Each row is a point. Each table stands for the endless flat space through its points: a line for two points, a plane for three, and so on. The two share one point or none. Which?
In the rows, zero is written as 128.

First:
[[117 148  99]
 [120 152  95]]
Second (2 x 3):
[[115 128  99]
 [113 123  98]]
They share: no point

First:
[[102 109 126 139 101 115 114 142]
 [131 119 136 124 126  97 127 144]
 [137 166 162 135 135 133 168 108]
 [131 142 126 117 141  97 150 144]]
Second (3 x 8):
[[108 141 120 118 117 122 104 130]
 [113 136 128 127 119 120 114 130]
 [126 114 159 154 111 107 143 130]]
They share: no point

First, 4 rows:
[[125 131 131 151 102 140 153 157  97 151 170]
 [119 124 134 141 106 150 145 143 101 154 147]
 [110 117 130 132 113 165 138 131  99 158 127]
 [100 110 146 139 103 170 151 114  99 134 113]]
Second, 5 rows:
[[113 122 145 136 104 145 127 136 104 143 128]
 [ 83 119 144 146  88 137 144 124 112 153 133]
 [111 161 156 166 111 134 117 159  93 163 157]
 [130 130 162 143 105 156 146 134 113 153 145]
 [101 151 136 156 113 126 105 159  87 161 135]]
They share: [118 119 147 135 103 150 141 130 111 151 128]

First, 3 rows:
[[119 137 146 135 132 134 156 135  93  94 159 117 156 106 133 167 171 128]
 [118 158 130 123 133 125 147 145 112 110 147 117 156 112 125 153 152 120]
 [112 149 144 126 134 141 143 150  96  96 150 117 161 118 122 169 163 117]]
Second:
[[125 141 127 141 147 129 132 154 132 124 136 124 154  90 119 165 171 118]
 [123 149 135 109 144 109 178 117 111 112 131 113 157 108 127 149 146 129]
 [132 131 120 118 140 106 141 116 132 119 136 135 166 117 122 146 181 145]
 [110 164 132 143 123 111 167 136  96 103 168 100 148 111 135 140 129 127]]
They share: no point

First:
[[112  94 126 136 113 116 121 121 120 154  93 171 100 119 161 106 138  97
  135 117 126 131 156 131]
 [136 108 110 139 118 122 144 105 120 164 110 155 124 113 178 105 128  97
  153 135 129 157 156 120]
 [ 82  98 120 152 132 105 122 164 109 122  91 146 100  89 125 126 129 115
  102 143 140  98 136 110]
 [125 130  81 172 123  85 128 136 127 119 153 131 108  92 155 119 128 127
  144 169 104 149 158 114]
 [109  96 121 143 124 111 123 132 115 145  98 159 100 110 156 118 130 103
  126 131 131 123 142 115]]
Second (5 x 24):
[[ 90 116  92 164 125  68 110 141 147 129 103 155  84 141 145 111 142 107
  114 121 131 120 140 128]
 [120  97  99 146  93 109 126 147 147 115  97 106 116 104 118 110 151  93
  106 157 113 121 151  86]
 [100 113  89 161 118 110 140 139 104 155 138 148  72  92 166 120 110 126
  159 151 112 121 156 136]
 [ 83  95  67 166 116  91 136 160 131 157 111 140  49 110 152 105 107 111
  122 142  92 115 129 141]
 [127 115 123 144 117 104 112 125 132 113 111 149 127 118 133 114 155  96
  120 135 132 140 160 100]]
They share: no point

First:
[[144  83 115 109 146 143 134 153 139  71 127 113 140 139 136 113  78 136
  139 109  97 135 158 141]
 [122 123 135 112 159 104 110 153 137 120 133  98 143 151 106 144 127 123
  150 112 126 152 131 143]
 [124 120 137 113 168 105 109 153 148 120 128  93 137 141 110 145 127 128
  142 106 124 146 129 132]]
Second (6 x 24):
[[146  92 108 111 114  95 108 152  99 133 168 115 106 168 105 171 129 141
  162  73 121 170 127 140]
 [143 137 159 148 172 111 134 159 147 126 121 146 136 147 148 149  90  99
  132 140 124 144 166 130]
 [119 100 137  90 155 144 117 139 172  72 122  60 179 148 113 104  98 149
  138 115 116 137 113 157]
 [116 103 117  97 164 121  88 169 145  89 128  66 159 123  89 101 110 144
  170 122  92 154 127 193]
 [ 95 117  93  89 178 102  86 177 116  93 118  74 149 114  67 100 139 123
  181 123  90 150 151 186]
 [113 118 131 101 176 120 121 155 141  90 116  99 157 142 108 122 126 113
  147 123 122 136 145 131]]
They share: [128 112 129 111 154 115 117 153 136 106 132 103 143 149 114 135 113 126
 148 112 118 148 139 144]

First:
[[ 90 166 132 128  96  73 156 125 137 122 155 122 178 133 110 105 130  81
  167 134 104 138 127 134]
 [120 141 140 158 102 107 158 149 117 135 153 131 174 142 100 111  96 100
  170 112 127 149 107 127]
 [158 114 123 146 132 115 170 161 119 144 152 147 145 169  86  83  72 125
  167  88 106 150 128 145]
 [110 150 137 134 108  87 174 137 131 136 146 145 167 141 110  87 108  97
  179 116  90 146 130 139]
 [147 133 154 181 120 131 159 147  89 130 129 131 154 151 106 110  76 126
  158 104 124 136  96 122]]
Second (5 x 24):
[[143 155 133 175 102  93 124 110 104 112 141  85 139 172  99 133 120 106
  165 131  83 153 145 117]
 [143 139 173 155  97 110 123 126  84 130 137 105 129 180 115 133 122 100
  173 145  83 168 111 162]
 [120 116 181 144 118  96 149 128 108 126 145 128 127 165 138 113 120  83
  150 122  88 146  96 190]
 [127 122 172 149 115  98 141 126 109 125 145 119 128 170 130 122 126  84
  148 125  86 149 105 180]
 [107 129 138 147 133  87 167 128 136 115 144 130 153 137 123  96 106  91
  131 102 109 112 114 145]]
They share: no point

First:
[[140 152 125 101 125 153  89 171 132 126 149  87  92 115  70 127 139 128
  129 138 125 123  96 156]
 [150 144 160 103 143 134 112 150 155 151 146  62 120 130  88 125 153 107
   97 133 130 112 107 145]
 [156 110 146 145 147 108 151 178 130 152 174 103 147 101 103 108 136 147
  139 148 156  83 139 147]
 [136 140 162 125 119 100 125 132 142 148 158  63 155 131 119 142 130 101
   71 174 158 117 135 159]
 [156 125 143 120 156 137 129 176 144 149 152 103 113 111  80 106 154 150
  138 120 130  91 116 141]
 [148 126 143 136 118 113 133 171 115 138 174  82 148 107  99 130 114 121
  130 170 163 109 128 163]]
Second:
[[126 138 111 132 129 117 114 155 124 117 166 117 109 126  89 127 140 143
  104 139 141 100 135 147]
 [138 142 127 130 125 117 108 147 128 127 164 109 119 128 103 127 134 149
  114 157 141 110 141 149]
 [120 134 115 127 133 119 119 163 134 126 157 113 110 113  88 125 147 138
   95 136 141  97 124 152]]
They share: [132 138 131 125 129 119 113 155 138 136 155 105 120 115 102 125 141 144
 105 154 141 107 130 154]

First (6 x 24):
[[128 137 167 115 165 111  94 179 122 135 198 149 126 155 136 165 127 140
  133 124 111 131 169 122]
 [ 95 132 113 144 145 119 126 159  97 112 147  93 136 129 131 159 117 151
  108 165 154 128 154 174]
 [ 87  94 102 164 119  84 128 140 109  81 152 111 107 141 147 139 133 159
  110 151 185 114 170 203]
 [109 114  94 139 113 129 120 152 131 126 140 110 128 118 113 125 159 173
  114 148 146 107 149 159]
 [100 122 177 138 182  88 110 188 111 117 201 144 122 159 168 180 123 122
  129 152 127 120 182 151]
 [ 84  95  90 163 111 110 130 150 120 106 137 103 123 121 136 127 159 170
  109 168 168  99 161 195]]
Second:
[[ 85 146 109 148 149 100 150 156 120 101 129  87 102 153 156 158 131 122
  146 162 147 105 165 173]
 [108  89 124 115 114 129 128 133 124  86 157 127 128 139 112 138 109 172
   85 137 148 131 122 165]
 [ 86 116 133 122 122 146 146 132 144  83 124  90 116 147 130 144 116 138
  124 153 151 133 124 188]
 [126 119  96 143 155  66 117 166  97 117 180 139 119 124 124 153 133 164
   96 136 148  93 172 130]
 [137 108 111 137 142  94 114 164 119 123 181 142 119 119 113 148 139 157
   94 125 165 123 157 125]
 [100 148 124 140 167 107 135 154 142 107 131  86 111 115 128 157 141 122
  142 153 154  98 155 168]]
They share: [111 121 115 136 142 105 130 154 124 107 154 115 115 132 127 150 131 145
 114 142 155 116 152 153]

First:
[[132  73 163 123 138  98 148 123 141 143  99 131 105 114 111 151 194 114
  127 149 107 117 127 123]
 [128  92 155 107  98 121 142 111 133 107 115  88 125 111  78 153 137  79
  129 104 125 120 127 130]
 [139 105 125 131 132 152 111 102  92 120 147  88 133 114  95 168  83  99
  163  71 127 126 121 181]
 [152  95 137 122 145 140 124  98  87 126 153 122 131 106 118 142  91  90
  160  66 118 131 102 181]
 [121  87 161 135 147 116 125 113 125 144 108 103 109 128  90 161 153 120
  150 134 108 138 141 152]
 [153  80 111 123 124 132 137 127 111 116 132 119 126 101 124 176 148 107
  135 102 132  88 113 139]]
Second (3 x 24):
[[128 104 157 126 140 137 144 101 124 143 122 108 124  93  98 146 128 103
  132 121 118 128 111 146]
 [127 106 160 125 137 152 163 104 117 152 124 108 124  85  89 144 125 102
  119 137 120 134 117 137]
 [138 105 148 136 114 134 136 113 117 165 123 115 110 110  97 159 144 106
  129 122 105 117 135 152]]
They share: [133 103 151 131 131 125 127 104 126 146 121 111 118 106 104 153 137 105
 140 110 111 119 117 155]

First, 4 rows:
[[102 154 125 110 141 115 132 160 146 129  95 125 161 163 159 123 143 132
  129 152 152 132  99 136]
 [111 166  96 117 129 151 123 159 132 164 133 139 155 139 146 112 170 140
  114 152 132 142  98 149]
 [133 123  99 147 116 126  80 139 113 173 142 165 133 146 147  86 133 167
  153 152 148 149 120 148]
 [100 159 120 108 140 126 137 160 143 134 100 123 163 158 156 125 154 131
  120 152 148 131  93 139]]
Second (2 x 24):
[[124 147 107 128 122 120 107 150 139 149 119 155 140 150 159 106 140 148
  138 157 139 148 122 146]
 [115 138 110 131 140 120  89 162 124 167 134 140 155 156 141  91 128 151
  156 142 157 142 107 134]]
They share: [121 144 108 129 128 120 101 154 134 155 124 150 145 152 153 101 136 149
 144 152 145 146 117 142]

First, 5 rows:
[[129 153 131 135 118 106 123 131 114 120 139 123 149 124 148 163 161 134
  156 150 146  88 156 117]
 [150 140  81 162 171  95  88 135 116 174 158 104 156  76 158 118 118 136
  173 140 109 104 141 159]
 [145 167  93 161 136  84 117 135 104 160 143 121 183  94 138 151 133 112
  174 126 110  88 134 153]
 [166 156 122 140 137  93 111 110 117 113 135 116 121  89  93 148 144 123
  112 144 116 136 139 132]
 [144 152 135 116 110 112 130 135 119 103 161 102 117 130 146 172 170 168
  135 169 147 114 152 100]]
Second:
[[139 155  98 142 159 149 126 129 110 110 157 128 157 102 117 159 133 129
  122 151 138 119 152  77]
 [139 133 134 117 109  62 108  91  69 129 128 135 125 106 163 172 187 144
  153 179 152 119 151 125]
 [176 119 116 124 138  75  69 125 126 152 141 135 154  92 120 161 172 127
  136 140 127 111 153 139]
 [150 106 114 128 118  56 108 129 121 127 120 118 165 121 106 176 151 127
  152 162  88  89 177 130]
 [123 166 136 139 159 145 115 111  95 107 139 118 113 100 139 136 145 127
  135 141 163 113 129 105]
 [121 142 115 166 145  97 114 126 124 140 125 115 151 122 142 151 136 118
  128 147 119  85 145 106]
 [144 163  94 143 125  76  82 127 110 142 149 167 164  89 161 157 163 143
  117 183 169 118 162 135]]
They share: no point

First, 6 rows:
[[108 125 128 101 108  71 113 110 143 130 137 140  58 131 138  99 126 116
  133 135  99 134 142 156]
 [121 143 153 110  79 107 146 123 137 131 112 134  97 139 130 124 131 104
  159 114 118 140 152 116]
 [114 156  92 125 100 106  86 131 146 160  88 132  99 145  94  66 132 112
   83 155 122 126 118 143]
 [113 133 123 126  97 102 115 136 137 124 136 123  93 146 111 107 112 111
  121 130 124 111 153 122]
 [100 128 120 107 112  89 110 156 130 120 152 112  92 150 119  98 102 125
  116 143 118 109 145 142]
 [ 88 132 110  87 128  82  97 177 128 129 150 101 100 151 118  79 101 136
  100 161 112 116 128 166]]
Second:
[[ 96 113 122 119 121  77 136 129 120 134 126 103 112 130  90 103  93 106
  135 123  98 156 163 145]
 [105 137 105 110 116  95  94 152 123 131 104 112  98 131 110 117 135 108
  118 118  99 162 148 136]
 [128 130 149  97  82 115 121 155 117 123  95 138  77 142 120  96 123  88
  120 146  92 138 167 157]
 [134 161 130  89  91 125  64 165 140 136  86 131  76 138 142 109 173 104
  121 139 122 138 123 121]
 [126 132 116 101 109 124  73 127 114 166 111  83  54 108 138 130 162 129
  128 156 115 164 150 118]
 [117 140 174  89  84 120 146 126 166 140 139 117 104 148 127  90 118 111
  152 157 145 101 133 130]]
They share: no point
